Each row of a before or after table is a point. One or more steps were done to the points. Then noise was added and the rows were shuffled. The steps act on columns, c1 being the first. What was done? A step turns or swaps two columns, mirrors them in a line or flattens them onto one, adds a multiple of one to another, or multiplies or shifts one. Angles are multiples of 10 degrees, from the lower column toward the higher: turns from -170 to 170, lines from 10 to 170 but not 90. Use the fewest steps. Two steps may share a column if one is a turn and the other turns, adds or multiplies; they go together, in the order done. Otherwise the lowest column goes first.

Before (9 x 3)
[[-4.0 -1.7  3.6]
 [ 1.2 10.2 -0.8]
 [ 1.6  3.6 -3.9]
 [ 3.1 -2.7 -0.3]
 [ 1.0 -3.0  5.6]
 [ 0.6 -5.8 -4.1]
 [-3.0 -1.2  5.2]
 [-5.0  5.7 -4.6]
 [ 4.3  2.6  5.0]]
After (9 x 3)
[[ 4.3 -1.0 -0.2]
 [-2.7 -3.2  5.3]
 [-4.0 -3.9  3.2]
 [ 0.1  4.0 -4.0]
 [ 3.5 -4.7 -4.0]
 [-3.8  9.3 -1.1]
 [-9.1  1.6 -4.9]
 [ 2.7 -2.1  5.7]
 [ 3.5  4.8  4.4]]
Steps: multiply c1 by 1.3; turn c1 and c2 by 30 degrees

Before (8 x 8)
[[  1.1  -3.8   8.2  -4.0  -1.0  -6.0  -1.7  -1.4]
 [  5.6   4.0  -2.6   1.1   2.4  -1.1   2.2   5.7]
 [  1.9   1.2  -1.1  -2.0   2.4  -8.9   2.6   0.6]
 [  0.0   6.0   0.4   3.5  -1.5  -5.0   0.3   4.3]
 [  1.7 -10.0   3.1   1.7   0.9  -5.3  -1.4  -5.0]
 [ -4.0  11.8   6.2  -5.2  -8.3   1.8   7.0  -6.4]
 [  2.3  -4.9  -1.3  -2.8  -4.5  -4.2  -2.2  -1.8]
 [  3.0  -4.0   1.5  -0.6   2.6  -5.2  -6.7  -4.3]]
After (8 x 8)
[[ 1.8  0.4  0.6 -2.3  1.0 -8.5  2.6  0.7]
 [ 0.7 -4.4  2.4 -3.4  3.5 -6.7 -2.1 -1.5]
 [-4.3 11.7 -1.1 -5.5 -2.0  2.0  6.8 -6.6]
 [ 1.7 -9.8  2.0  1.7  1.9 -5.3 -1.5 -4.9]
 [ 5.0  3.7  0.3  1.8  0.6 -1.0  2.3  6.2]
 [ 2.8 -4.5  1.5 -1.3  2.1 -5.2 -7.1 -4.4]
 [ 0.3  6.4 -1.1  3.5 -0.5 -4.8  0.7  4.2]
 [ 2.2 -4.7 -2.2 -2.8 -3.1 -3.9 -2.2 -2.6]]
Steps: flatten c3 and c5 onto the line at 50 degrees

Before (10 x 14)
[[ -5.7  -3.5   5.6  -7.4   4.5  -1.4  -7.0   6.6  -1.3   5.4   7.8  -2.6
    6.5  -6.4]
 [ -2.5  -1.7   6.3  -4.2   1.2   3.4   0.0   3.0  -0.9   3.7   3.5  -2.8
   -2.2  -1.9]
 [  6.3  -2.1  -1.0  -6.6  -5.2  -0.3  -2.5  -6.6  -2.5   1.3  -2.6   1.7
   -6.6   2.3]
 [ -5.6  -1.5   6.6  -8.3  -2.5   4.9  -4.3  -1.6  -1.9   2.2   1.2   0.3
    1.5  -8.0]
 [ -0.1   2.7   0.5  -7.0  -3.6  -8.1   5.6   6.6   3.8   0.7   1.2   6.3
    2.9   6.1]
 [  6.1  -1.1   0.2  -4.3   1.8  -5.5   5.2  -2.8   3.0  -6.7  -5.4   2.1
    0.0   3.3]
 [ -4.6   2.1  -0.2   0.1   1.5  -3.3   0.8   4.4   2.5  -1.5   5.1   7.4
    6.0   4.5]
 [  3.3   6.9   1.4   0.2  -3.3  -6.9   2.2   3.7   3.7  -1.9   0.1   2.3
    5.9   4.4]
 [ -4.2   1.9   2.1   1.2  -5.0 -11.2   0.9   4.6   5.2  -4.2  -1.8   3.9
    2.8   8.2]
 [  6.9  -1.7  -2.3  -3.0  -5.5  -4.7   3.5  -4.6   2.8   0.9  -2.4   3.9
   -8.4  -3.5]]
After (10 x 14)
[[  0.1   2.2   0.2  -6.8   5.4  -8.0   7.3   6.7   3.9   0.7   1.1   6.3
    0.3  -4.6]
 [ -4.2   1.8   2.4   1.0   7.6 -10.8   2.7   4.7   5.8  -4.1  -1.8   3.7
   -0.1  -6.0]
 [  6.7  -1.8  -2.5  -2.7   4.0  -4.4   5.6  -4.8   2.9   0.8  -2.5   3.8
   -0.2   5.0]
 [  3.1   6.7   1.3   0.3   4.8  -6.6   3.9   3.9   3.6  -1.7   0.2   2.0
   -0.1  -3.0]
 [  6.3  -2.0  -1.2  -6.1   5.7  -0.4  -0.9  -6.3  -2.4   1.3  -2.9   1.4
   -0.2  -0.3]
 [ -4.5   1.8  -0.2   0.0   0.6  -3.8   2.4   4.4   2.4  -1.9   4.8   7.7
    0.2  -4.9]
 [ -5.6  -3.6   5.6  -7.1  -6.6  -1.6  -4.8   6.6  -1.7   4.8   8.1  -2.2
    0.1   4.6]
 [ -5.3  -1.4   6.4  -8.6  -0.4   4.6  -2.0  -1.4  -2.3   2.3   1.3   0.2
   -0.1   8.3]
 [ -2.7  -1.4   6.4  -4.5  -1.7   2.9   1.7   2.7  -0.8   3.4   3.6  -2.7
   -0.4   1.4]
 [  6.2  -1.2  -0.1  -4.0  -0.4  -5.4   7.1  -2.8   3.3  -6.7  -5.6   2.0
    0.0  -3.6]]
Steps: turn c5 and c14 by -160 degrees; shift c7 by 2.0; multiply c13 by 0

Before (12 x 24)
[[-1.4  7.2  4.7  5.7  4.6  3.6  6.8  1.5 11.9  0.3  2.2  6.2 -1.1 -2.9
  -4.3 -1.8 -7.2  3.2  1.0  0.7 -0.9 -5.0  2.6 -2.5]
 [ 2.2  3.2 -3.1  2.3  7.9  4.1  5.3  3.3  9.5  4.3  2.8  4.2 -1.6  0.9
   2.7 -1.3 -0.6 -3.3  1.9 -5.6 -4.8 -3.4  0.3 -2.0]
 [-6.3 -1.2 -4.4  3.2 -1.8 -2.3 -6.9  5.3 -5.3 -0.1 -0.7 -3.7  2.2 -3.9
   3.0 -4.0 -0.3 -1.6 -4.2  1.9 -3.4  1.8 -4.0  5.8]
 [ 2.0 -1.0  4.0  5.3  2.9  3.7  5.7  3.2 11.6  1.8  1.5  7.2 -7.1  3.3
  -1.7 -6.8  2.5  0.7 -4.2  0.0  2.2 -3.5 -1.6 -2.5]
 [-0.9  6.5 -5.5  0.1 -9.0 -3.8 -3.0 -0.1 -4.0 -0.4 -0.4 -8.6  3.0  0.1
   5.9  3.2  6.0  2.2 -0.1  2.1  0.3  3.3 -3.8  5.3]
 [-3.0  1.7 -7.5  2.6 -5.9  4.7 -8.5  3.3  0.1 -2.9 -5.2 -6.0  6.1  2.3
  -0.3  3.6  2.5  4.6 -2.8 -4.4 -1.3  4.8 -2.7  3.8]
 [-3.4  1.4 -3.9  2.7  6.5  4.9  6.9  6.5 10.8  0.5  3.0  2.1  0.5 -1.7
   0.7 -4.4  0.1  1.3  1.4  1.0  7.5 -2.8  3.9 -5.5]
 [-6.5  2.0  2.1  3.4  4.5 -1.2  8.8  4.7 13.0 -2.7 -2.4  8.6  1.9  2.3
   2.9 -1.5  1.1 -1.7 -1.3 -2.5  0.1 -4.2  1.2  0.6]
 [ 0.1 -1.5 -1.2  7.4  1.2  1.9  5.0  3.9 10.1 -0.4 -5.4  3.8 -6.2 -0.7
   0.9  0.3 -3.5 -3.9  4.2  0.3  1.7 -6.5  3.5 -3.1]
 [-4.3 -0.4  0.2  1.6 -4.6  0.9 -7.6 -1.6 -4.3 -1.0 -1.5 -7.3  9.0  1.0
  -0.4 -1.8  6.8 -2.1  5.2 -1.3 -0.8  0.7 -3.6  2.4]
 [-5.6  2.9 -1.5  0.5 -3.8  2.1 -5.8  4.2 -3.7  1.6 -4.7 -0.7  1.8  1.2
   3.7  0.1  2.8 -0.3  4.8  3.2 -1.5 11.6 -5.7  2.5]
 [-0.9 -1.9 -1.4  4.1 -7.3  4.0 -3.7  2.2 -6.6 -0.3  0.3 -4.5 10.5  2.3
   7.5  4.4 -0.7 -1.2 -2.1  2.1  0.5  4.8 -6.0  2.4]]
After (12 x 24)
[[ -7.3  -1.1  -4.5   2.2  -1.8   2.6  -6.8   5.1  -1.2   0.0  -3.2  -3.6
    2.4  -4.1   2.9  -4.2  -0.5  -1.6  -4.4   0.6   3.0   2.1 -14.5   5.1]
 [ -1.9  -2.0  -1.1   3.0  -7.1  -4.0  -3.4   2.3   0.1  -0.4  -3.6  -4.3
   10.7   1.7   7.6   4.6  -0.6  -1.1  -2.2   0.6   0.4   5.2 -11.3   2.1]
 [ -3.9   1.5   2.1   3.5   4.7   0.9   8.4   5.4  -0.8  -2.1  -0.9   8.7
    2.0   2.2   2.6  -1.7   0.5  -1.4  -1.0  -3.2  -0.5  -4.3  14.3   0.3]
 [ -3.2   1.8  -8.0   2.7  -6.0  -4.4  -8.4   3.7  -0.1  -3.0  -0.6  -5.9
    6.5   2.1  -0.5   4.0   2.4   4.9  -2.6  -7.1   2.5   4.5 -15.4   3.8]
 [ -6.5   3.6  -1.2  -2.0  -3.9  -2.1  -5.7   4.0  -1.2   1.5  -4.4  -0.5
    1.8   1.1   3.2  -0.2   2.8  -0.5   5.1  -2.6   1.5  11.3 -14.4   2.5]
 [  3.8  -0.7   4.0   4.7   2.8  -3.7   5.6   3.2   1.1   1.8  -1.9   7.2
   -7.4   3.0  -1.8  -7.0   2.7   0.9  -3.5   1.2  -1.4  -3.6   6.6  -2.1]
 [ -1.0   1.3  -3.7   2.5   6.6  -5.9   6.4   6.8  -0.5   0.5  -0.5   2.0
    0.5  -1.6   0.6  -4.5   0.2   1.1   1.6   3.2  -6.7  -3.2  14.3  -5.3]
 [  0.8   7.2   5.1   5.7   4.4  -3.7   6.5   1.8   0.2   0.6  -2.6   6.0
   -0.9  -2.8  -4.6  -1.7  -7.2   3.2   1.0   2.1   1.7  -5.3  12.0  -2.1]
 [  1.9  -1.4  -0.7   5.1   1.1  -2.2   5.4   3.6   0.3   0.2  -6.4   3.7
   -6.3  -0.5   0.6   0.1  -3.2  -4.1   4.1  -4.8  -0.7  -6.8  11.3  -3.0]
 [ -5.0   0.0   0.3   1.3  -4.3  -0.6  -7.7  -1.8  -0.9  -1.1  -0.7  -7.7
    9.1   1.2  -0.7  -2.3   6.5  -1.8   5.5  -2.4   1.0   0.8 -15.5   2.1]
 [  3.6   3.1  -3.0   5.2   7.9  -3.5   5.1   3.4   1.0   4.6   4.3   3.9
   -1.3   0.9   2.5  -1.6  -0.6  -3.0   1.6  -0.3   5.1  -2.9   8.5  -2.3]
 [ -1.7   6.5  -5.5  -0.8  -9.2   3.7  -3.1  -0.2  -0.4  -0.1  -1.9  -8.5
    3.0   0.4   5.9   2.9   6.1   2.1  -0.2   1.3  -0.8   3.3  -7.8   5.9]]
Steps: flatten c1 and c9 onto the line at 10 degrees; turn c11 and c20 by 60 degrees; turn c4 and c11 by -30 degrees; turn c6 and c21 by 170 degrees; add 1.5 times c7 to c23
